Every row gives one point. Before rounding, the points of a table are all equally far from one centre. They may lie mostly on one side of it. Where is the centre, to within rounding?

Points (9 x 2):
[[ 1.3  2.9]
 [ 6.4 -1.3]
 [ 6.3 -1.0]
 [ 1.9  2.8]
 [-2.3  2.1]
 [ 2.9  2.5]
 [-5.2 -3.2]
 [ 4.3  1.7]
 [ 5.8 -6.0]]
Centre: [ 0.7 -3.0]

Points, 15 rows:
[[-2.2  0.3  0.7  2.6  7.7  2.6 -6.4 -0.4]
 [-5.0  3.2 -4.5  1.5  6.4 -2.0 -2.4  0.2]
 [ 0.1  0.6  1.0  0.0  5.2 -0.7 -9.0 -1.7]
 [-2.1 -0.4 -2.9  1.1  7.8  2.7 -7.1 -0.4]
 [-2.6  3.2 -2.9  6.8  4.5  4.4 -5.0  0.9]
 [-3.5 -1.3 -2.5  1.7  8.3 -1.3 -3.9 -2.4]
 [-1.0 -0.7 -1.2  1.7  9.0  0.1 -2.6  0.7]
 [ 0.9  0.8  3.3  2.5  7.4 -1.0 -2.3 -2.6]
 [-0.7 -1.5 -3.4  1.1  8.5  1.3 -5.9 -0.4]
 [-0.8  0.6  1.7  1.4  7.4 -0.4 -3.1  1.5]
 [ 1.9 -1.4 -2.6  3.0  5.1 -0.4 -7.3  2.2]
 [-0.1 -2.8 -0.9  2.7  3.7 -1.4 -6.4  1.8]
 [ 2.9 -0.4 -0.1  2.9  8.0 -0.5 -6.6 -2.2]
 [-0.3 -1.9 -4.9  2.4  6.4 -2.2 -7.2 -3.4]
 [-2.7 -2.5 -1.1  3.4  7.0  0.4 -5.9 -0.7]]
Centre: [ 0.1  2.1 -2.5  2.1  2.6  0.9 -3.2 -2.5]
